Every row gives one point. The points of each table are mixes of a few directions, plus a little noise. How many directions does each table use, and how many do they share? Where both have some left over, give the other angles between the two spaces (their principal angles), to ten degrees, smallest first.

First (6 x 2):
[[-1.1, -1.2],
[1.5, -30.3],
[-1.8, 23.9],
[0.6, -24.4],
[1.9, -20.1],
[-2.0, 54.5]]
Second (4 x 2):
[[-41.9, 4.9],
[-8.6, 0.5],
[8.9, -0.3],
[42.5, -4.1]]
Directions: first 1, second 1, shared 0; angles 80

First (7 x 4):
[[21.7, 17.9, 7.4, -6.4],
[-17.1, -4.6, -0.7, 8.5],
[-27.6, -27.2, -13.9, 11.1],
[-24.3, 8.4, 13.6, 3.9],
[13.4, -25.7, -19.3, -13.4],
[-35.8, 11.8, 25.7, -10.7],
[68.3, 18.4, -13.5, 12.8]]
Second (6 x 4):
[[-9.9, 23.6, 7.4, -5.7],
[-1.9, -6.1, -20.3, 24.0],
[1.2, -3.8, 2.1, -3.5],
[-17.4, 45.3, -5.0, 22.1],
[-13.9, -18.8, -21.2, -16.5],
[39.0, -43.1, 36.4, -21.2]]
Directions: first 3, second 3, shared 2; angles 60

First (8 x 6):
[[44.1, 5.4, 22.2, -20.0, 3.6, 5.3],
[-14.6, 25.4, -6.0, -2.7, -23.1, -35.7],
[-15.6, -7.3, -3.7, 27.7, 10.0, -22.1],
[-12.6, -18.2, -3.6, 33.9, 21.2, -10.7],
[-41.9, -13.9, -26.5, 1.0, -2.7, 37.9],
[50.5, 16.4, 28.2, -16.7, 0.1, -21.9],
[18.4, -12.3, 5.9, -17.9, 8.1, 41.0],
[-28.7, 5.9, -18.0, -6.3, -15.7, 8.9]]
Second (9 x 6):
[[-41.4, 18.0, -16.9, -5.3, 61.9, -23.3],
[22.4, -9.5, 9.5, 3.3, -32.5, 12.7],
[-20.5, 8.7, -7.5, -2.8, 28.7, -10.9],
[40.7, -16.9, 17.1, 4.7, -60.3, 23.4],
[39.6, -15.9, 16.4, 5.0, -57.6, 21.8],
[-14.3, 5.8, -5.4, -2.4, 19.6, -7.3],
[-21.0, 8.4, -8.5, -3.3, 30.7, -11.6],
[-1.6, 0.2, -1.2, -0.7, 3.5, -1.2],
[-4.5, 2.1, -1.6, -0.7, 7.1, -2.3]]
Directions: first 3, second 1, shared 0; angles 60

First (10 x 8):
[[6.5, -5.9, -22.9, 34.1, -43.5, 1.3, 11.0, 7.1],
[-7.2, 4.7, 39.2, -5.2, 3.8, -6.7, 10.3, -7.2],
[-17.7, -12.6, 7.0, -64.9, 4.6, -8.6, 1.6, 4.7],
[-5.5, -23.0, 11.2, 8.6, -9.6, -23.7, 1.6, -11.0],
[23.1, 38.1, -19.6, 21.1, 18.4, 12.4, -4.4, 6.3],
[5.8, -1.7, 8.3, 43.7, -32.9, -10.3, 14.0, -4.0],
[18.3, 27.9, -1.1, 47.7, -21.2, 12.5, 12.3, 6.0],
[-18.7, -18.6, -5.5, -30.1, 56.4, 43.0, -36.5, -1.4],
[11.0, 13.8, 3.2, -20.6, 14.5, -39.6, 6.6, -6.1],
[-15.5, -24.9, -19.9, -35.8, 11.4, 17.6, -15.2, 5.6]]
Second (9 x 8):
[[3.7, 8.2, 9.8, -0.6, 7.0, 20.9, 6.1, -13.6],
[28.6, 19.6, -34.5, 21.3, -1.0, -79.7, -2.5, 14.3],
[-6.8, -1.3, 17.6, -7.4, 4.8, 39.5, 4.7, -13.3],
[-15.3, -24.0, -17.1, -2.9, -17.1, -36.2, -14.4, 30.5],
[-9.1, -11.3, -2.4, -3.6, -6.3, -4.3, -5.3, 9.8],
[44.6, 42.8, -21.7, 25.7, 14.2, -53.6, 10.3, -12.1],
[-22.8, -19.0, 18.8, -15.1, -3.6, 44.4, -1.9, -2.1],
[2.1, 7.7, 13.9, -2.3, 8.1, 30.7, 7.1, -16.6],
[-25.1, -22.6, 16.0, -15.5, -6.1, 38.6, -4.2, 2.8]]
Directions: first 5, second 2, shared 1; angles 40

First (10 x 11):
[[-8.4, 47.7, 5.5, 16.4, -26.9, 17.5, 4.0, 14.9, -15.6, 5.1, 48.1],
[8.0, -44.2, -4.5, 15.5, 1.2, -23.8, -35.0, -20.3, 2.9, 22.3, -17.9],
[-6.3, 34.2, 3.7, 4.6, -13.7, 14.5, 10.2, 12.2, -8.3, -2.6, 28.3],
[6.0, -33.9, -4.0, -8.5, 16.8, -13.5, -5.9, -11.5, 10.0, -0.7, -31.4],
[-3.8, 21.2, 2.9, 19.5, -21.3, 5.0, -10.5, 4.3, -11.7, 13.1, 32.1],
[2.4, -13.9, -1.3, 6.9, -1.2, -8.0, -12.9, -6.8, 0.2, 8.6, -4.1],
[2.2, -12.8, -0.9, 23.2, -14.0, -11.4, -29.3, -9.8, -6.3, 22.9, 11.1],
[5.3, -29.6, -2.6, 17.5, -4.9, -17.8, -30.9, -15.0, -0.6, 21.4, -5.6],
[-7.3, 39.6, 2.9, -55.9, 31.8, 31.4, 74.8, 26.9, 13.5, -56.9, -20.9],
[1.2, -8.0, -1.9, -38.8, 32.6, 5.9, 36.5, 4.9, 16.4, -32.7, -39.6]]
Second (10 x 11):
[[-9.6, -18.0, -13.3, 15.2, -13.6, -29.8, -30.8, 8.1, -8.1, 18.2, 6.9],
[13.1, -42.8, -16.8, 7.9, 15.5, 14.7, -31.6, -4.5, -0.7, -5.1, 1.1],
[20.5, -18.9, -16.3, -0.1, 29.5, 10.4, -22.0, -11.6, 40.0, 9.8, -15.1],
[-18.0, 42.7, 9.3, 2.3, -21.2, -11.2, 13.3, 8.3, -2.5, 12.4, 18.0],
[-55.6, 11.3, -11.8, -15.5, 19.4, 9.8, 4.0, 19.5, 2.0, -25.9, 17.6],
[-8.2, -37.5, 28.4, -3.4, 0.5, -3.3, 12.8, -36.1, -27.4, -12.7, -31.6],
[4.8, 45.5, 7.6, 29.8, -9.9, 22.3, -21.9, -19.7, 30.5, 38.2, 37.1],
[4.9, 3.3, 19.7, 6.6, -18.4, 34.0, 18.5, -3.3, -49.2, -26.1, 23.5],
[45.8, 11.0, 6.6, -13.2, -11.6, -23.6, 29.9, 4.5, 7.6, 10.5, -33.8],
[1.0, 4.4, -15.4, -31.8, 9.1, -24.7, 26.9, 32.8, 6.9, -17.2, -25.7]]
Directions: first 2, second 6, shared 2

First (11 x 12):
[[-30.6, 6.1, -27.9, -4.8, 10.8, 9.0, -11.3, 17.9, 1.1, -16.2, 0.8, 0.6],
[57.3, -7.8, 41.1, 13.0, -22.0, -5.0, -15.1, -37.5, 7.8, 36.6, -8.7, 10.6],
[35.5, -3.2, 20.4, 9.9, -14.6, 2.5, -25.9, -25.4, 10.5, 26.0, -8.2, 12.0],
[-40.1, 1.7, -15.3, -14.1, 17.4, -10.7, 53.1, 31.1, -18.1, -33.5, 14.1, -21.6],
[-49.7, 5.7, -31.4, -13.0, 20.0, -0.2, 26.5, 33.9, -10.3, -34.1, 9.4, -13.5],
[20.3, -3.9, 17.9, 3.0, -7.0, -5.9, 7.7, -11.5, -1.5, 10.4, -0.7, -0.6],
[-0.1, 2.8, -10.4, 4.1, -1.3, 11.0, -33.4, -3.9, 9.7, 6.0, -6.2, 11.0],
[-0.8, 0.2, -2.4, 0.7, 0.1, 1.6, -4.1, 0.3, 1.0, 0.1, -0.2, 1.4],
[48.9, -1.4, 17.9, 17.2, -21.7, 14.2, -66.4, -37.8, 22.2, 41.3, -17.4, 27.3],
[-58.0, 4.9, -31.0, -16.8, 23.7, -6.4, 49.4, 41.1, -17.7, -43.2, 15.0, -21.8],
[17.5, -4.9, 19.8, 1.5, -5.7, -9.3, 19.4, -8.7, -4.6, 7.1, 1.7, -4.7]]
Second (11 x 12):
[[8.7, -43.7, 54.8, 16.1, 10.3, -34.5, -46.4, -8.9, 19.0, -1.0, -39.2, 5.9],
[14.1, 4.7, -18.6, -27.3, 19.7, 15.0, 15.0, -18.8, -0.7, -8.6, 46.2, -6.4],
[-0.5, 21.3, -2.2, 3.6, -34.1, -11.7, -7.5, 21.6, -0.6, 24.2, 11.4, 24.1],
[15.9, 11.4, -13.9, 4.5, -3.0, 26.3, 11.3, -17.9, -4.0, 8.9, -7.0, -7.6],
[-48.3, -12.4, 5.0, -10.6, 9.8, -40.6, -2.0, 47.1, -1.4, -26.0, 11.3, 5.5],
[8.1, 15.3, 11.1, 17.1, -39.3, -13.8, -19.0, 15.2, 2.5, 32.1, -11.2, 26.6],
[16.7, 14.7, -9.8, 9.4, -10.7, 25.5, 8.8, -15.5, -4.3, 13.3, -12.2, -4.1],
[-23.0, -5.8, -20.8, -22.1, 33.3, 3.4, 26.9, 5.3, -6.3, -34.8, 25.4, -19.2],
[28.8, 2.1, -9.3, 12.0, 10.5, 43.1, 12.9, -41.6, -3.3, 2.5, -26.9, -22.9],
[-28.9, 26.3, -38.8, -18.1, -3.2, 2.6, 34.2, 30.4, -14.8, -11.9, 38.2, -0.7],
[11.4, -33.3, 40.2, 15.1, 11.0, -17.2, -32.6, -15.4, 13.4, -1.7, -36.2, -0.4]]
Directions: first 2, second 4, shared 1; angles 80
